Rows are points. Each copy is the shape, with its points in the same order, turned, moved and blurred by noise. Some copies are also mirrored. Which?
In the rows, 128 means zero.

Shape (6 x 2)
[[122 130]
 [ 82 138]
 [188 217]
 [ 78  92]
 [ 74 103]
 [126  86]]
Copy 1 (6 x 2)
[[138 136]
 [ 94 149]
 [208 219]
 [ 90 105]
 [ 85 117]
 [134  93]]
Copy 1 is: only turned
Copy 2 (6 x 2)
[[119 115]
 [133  76]
 [189 199]
 [ 90  59]
 [104  60]
 [ 72 108]]
Copy 2 is: mirrored
Copy 3 (6 x 2)
[[121 127]
 [112 161]
 [234 138]
 [ 64 140]
 [ 78 148]
 [ 92  97]]
Copy 3 is: only turned
Copy 4 (6 x 2)
[[133 119]
 [ 93  92]
 [211  54]
 [ 70 146]
 [ 77 119]
 [111 153]]
Copy 4 is: mirrored

Shape (9 x 3)
[[178  55  72]
 [181  93 176]
 [156  90  71]
 [143 142 182]
 [202 157  74]
 [ 85 148 146]
 [ 97 118 104]
 [ 87  87 186]
 [133 169  78]]
Copy 1 (9 x 3)
[[ 34 134 114]
 [106 122 193]
 [ 67 154  99]
 [162 139 174]
 [ 77 223 138]
 [184 134 106]
 [132 137  81]
 [163  67 129]
 [134 206  94]]
Copy 1 is: mirrored
Copy 2 (9 x 3)
[[230 138  74]
 [188 123 181]
 [188 135  78]
 [137 110 192]
 [158 208 101]
 [ 96  90 136]
 [135 101  99]
 [144  47 161]
 [117 159  80]]
Copy 2 is: only turned

Shape (7 x 4)
[[111  94  58 132]
 [172  72 113 127]
 [ 93  96  23  64]
 [161 216 118 128]
 [134 175 146 128]
 [124 190 122 144]
 [154 202  99 150]]
Copy 1 (7 x 4)
[[ 93  94  66 152]
 [126  90 143 151]
 [ 21  79  61 121]
 [143 170  95  42]
 [140 188 108  91]
 [142 178  72  86]
 [161 147  74  59]]
Copy 1 is: only turned
Copy 2 (7 x 4)
[[139 144 117  65]
 [117 107  82 131]
 [ 95 208 125  48]
 [156 127 206 174]
 [122  89 183 149]
 [151 100 203 133]
 [177 122 191 151]]
Copy 2 is: mirrored
Copy 3 (7 x 4)
[[148 101 127 190]
 [134  55 150 109]
 [127  98  50 209]
 [183 183 112  69]
 [136 183 130  83]
 [150 182 136 109]
 [189 180 134  98]]
Copy 3 is: only turned
Copy 4 (7 x 4)
[[146 184  81  92]
 [151 182 169  87]
 [125 160  45  40]
 [209  69 118 147]
 [160  85 141 134]
 [176  94 107 164]
 [216  96 109 149]]
Copy 4 is: mirrored

Shape (9 x 6)
[[119 108 166 163 107 102]
 [183 138 122 117 134  67]
 [151  44 116 143 116 151]
 [169 112 130 110 134 157]
 [ 81 132 135  90 123 117]
 [ 68 141 162 140 154 139]
 [118 130 128 197 200 157]
 [166  87 150 178 124 172]
 [ 91 128 226  95 163  27]]
Copy 1 (9 x 6)
[[129 127 178 153  96 102]
 [127  60 106 139 104 135]
 [ 84 121 208 115 107 175]
 [141 114 151 103 115 182]
 [136 135 145  85 140  92]
 [163 157 173 127 163  89]
 [146 138 181 186 195 160]
 [133 141 198 160 105 187]
 [193  53 171 123 118  20]]
Copy 1 is: only turned
Copy 2 (9 x 6)
[[164 168 148 134 111 126]
 [146 148  68 149 131  67]
 [202  79 165 116 132  97]
 [143 104 136 138 185 100]
 [112 150 127  86 139 121]
 [110 157 136 103 134 183]
 [139  93 109 181 131 193]
 [187 103 169 176 154 123]
 [168 249  59  88 124 148]]
Copy 2 is: mirrored

Shape (12 x 8)
[[ 82 132 133 150 125 161 143 124]
 [141 127 107 141 157 128   7 112]
 [122 114  96 107 140 150 164 127]
 [108 126 160  42 119 153  97  95]
 [112 123 116  62 215  70 154  94]
 [143 129 112 164 155 165 169 106]
 [ 96 154 113 143 116 157 163  97]
 [118 119 129 148 124 128 130 165]
 [141 145 141 157 111 164 159 152]
 [140 142 114 146 201 160 138 225]
 [103 177 106  88 118 156 166 131]
 [146 148 140 148 150 103 126 156]]
Copy 1 (12 x 8)
[[109  85 124 119 117 160 168 114]
 [ 58 206 113  94  87 148 137 164]
 [165  97 116 102  80 144 142 125]
 [118 127 140  21 114 192 126  97]
 [148  88  72  33 117  84  88 151]
 [142 102 127 142  97 107 170  90]
 [131  83  93 118 100 156 179  92]
 [129 110 138 139 126 164 142 150]
 [156 113 134 150 134 157 175 109]
 [167 114 167 130 143 105 190 205]
 [175  95  96  74 116 172 191 118]
 [138 129 112 132 157 128 136 152]]
Copy 1 is: mirrored
Copy 2 (12 x 8)
[[112 167 119 140 122 104 128 108]
 [ 62 175  64 115 189 202  97 152]
 [149 124 120 134 167 100 144 141]
 [165 171 114  72 183 175 137  96]
 [176 111 121  60 178 101  45 155]
 [129 128 138 184 159 104 102 128]
 [151 167 115 158 120 101 110 126]
 [ 84 124 122 121 123 120 142 140]
 [116 120 124 162 111 126 143 114]
 [ 74  50  78 136 153  90 123 101]
 [172 142  84 128 120 104 127 104]
 [ 98  91 112 126 118 143  93 135]]
Copy 2 is: mirrored

Shape (16 x 11)
[[ 26 131 110 142 129  92 137  77 174 161 134]
 [137 226 136 134  84 122  88  89 101  46  95]
 [156 124 154 181  85  77  75 138 127 196 124]
 [128 210 148 142 129 171  77  80 120  41  37]
 [128 158 124 193  60 121  78 202  87 160  73]
 [ 99 164  49 157 159 117 132  72 156 118 105]
 [165 122 108 215  81 129 135 133  94 138 120]
 [ 65 165  16 106 166 114 145  97 141 120 163]
 [ 67  97  61 144 128 155 138 138 179 116 182]
 [ 64 180  80 185 163 115 173  85 198 119 151]
 [ 62  90  60 181 137 142 129  82 119 179 178]
 [ 74  93  51 129 121  81 160  80 185 125 125]
 [ 94 145  74 140 147 115 115  94 173 123 178]
 [123 107 160 194  98  77 117 180  51 137 126]
 [114 227 134 150  47 144 115  73 119  87  83]
 [144 218 162  99 112 155 150  88 128 115  67]]
Copy 1 (16 x 11)
[[122 211 141  96 134 100  71 135 144  84  67]
 [177  88 189 185  99 126 107  37  69  88  87]
 [153 111 158 122 166  27  35 103 122 149 156]
 [183  97 182 199  80 172 101  21 118 137  63]
 [166 109 139 163 122  49  63 109  51 212 133]
 [153 223 160 142 130 139 114  66 127 106 118]
 [132 136 116 198 168  70  76  83  95 146 167]
 [136 233 158  94 126 167 144 116  92  77 139]
 [107 193  60  91 119 133 117 112 114  99 143]
 [138 247 130 143  88 101 118  94 154  61 111]
 [ 77 223 119 117 160 136  49 132 118 105 159]
 [138 225 109  95 188 114 124  94 133  84  87]
 [136 192 128  88 118 125 101  88 124  68 146]
 [182 104 116 183 172  65  39 166  78 143 154]
 [121 112 190 197  97  97 107  42  74 106  59]
 [139  96 213 186 104 117 152  81 145 129  80]]
Copy 1 is: only turned
Copy 2 (16 x 11)
[[141 140 122 128  15  67 181 140 130 118 178]
 [219 195  98 190 139 112 174 166  74 157  87]
 [127 102  95 186  89 173 142  68  74 119 155]
 [175 178 114 232 142 102 170 203 117 187  56]
 [187  48 123 203 108 204 160 111  79 136 108]
 [169 123  66 151  78  70 148 190 146 162 173]
 [184  93 102 188 132 162 125 109 124 168 197]
 [180 117  65  84  71  52 143 206 146 129 181]
 [156 111 159  94  71  96  94 195 130 129 200]
 [177 161  97 155  36  86 153 209 170 115 214]
 [131  79 120  89  79  82 170 139 133 150 233]
 [172 108 100 127  32  30 104 120 142 132 177]
 [143 153  95 117  68  93 128 194 118 121 181]
 [180  72 112 197 149 145 175  87  90  70 168]
 [230 192 116 173 104 135 189 145 104 185 101]
 [187 188  84 176 115 141 174 151 171 154  62]]
Copy 2 is: mirrored
